Each row is a point. Two turns around zero, p and q, are shown by what they do to some points. Where does a point land after both, in the order given? Backwards means that the second turn is done in reverse. Each puzzle has new turns, and all numbers are rounded.
(in the rows, 128 means zero)

Turn p:
[145 165] => [153 160]
[161 150] => [165 142]
[127  75] => [115  77]
[106  94] => [ 99 100]
[101 155] => [108 160]
Turn q:
[108 147] => [102 119]
[131  92] => [161 114]
[ 82 156] => [ 82 100]
[129 108] => [146 120]
[189 136] => [148 186]
Where do these land?
p, then q: [134 110] => [146 121]
q, then p: [125 199] => [ 71 171]
q, then p: [134 124] => [135 130]
p, then q: [100  78] => [149  75]
q, then p: [147 130] => [139 144]

Turn p:
[163 154 141  85] => [140 120  70 108]
[114 120 157  85] => [142  95 123  87]
[157 120 115 136] => [123 124 112 157]
[146 121 157 127] => [159 115 119 133]
[ 96 141 173 104] => [159 122 139  76]
[ 98 104  67 178] => [ 73 149 180 167]
[120 136  86 182] => [ 99 171 154 166]
Turn q:
[217  76 126 130] => [142  37  87 105]
[112 156 131 161] => [131 137 161 159]
[112 122 157 112] => [100 138 136 108]
[107 156 118  98] => [144 169 134 112]
[ 91 130 109 139] => [123 159 123 157]
Where do these land?
p, then q backwards: [184 160 151 117] => [135 106  65 109]
q, then p: [117 175  94 187] => [184 161 131 180]
p, then q: [ 94 105 114 101] => [ 88 147 112 108]
p, then q: [122 101 165 103] => [115  99  95 102]
p, then q: [123  99 116 132] => [ 98 123 128 138]
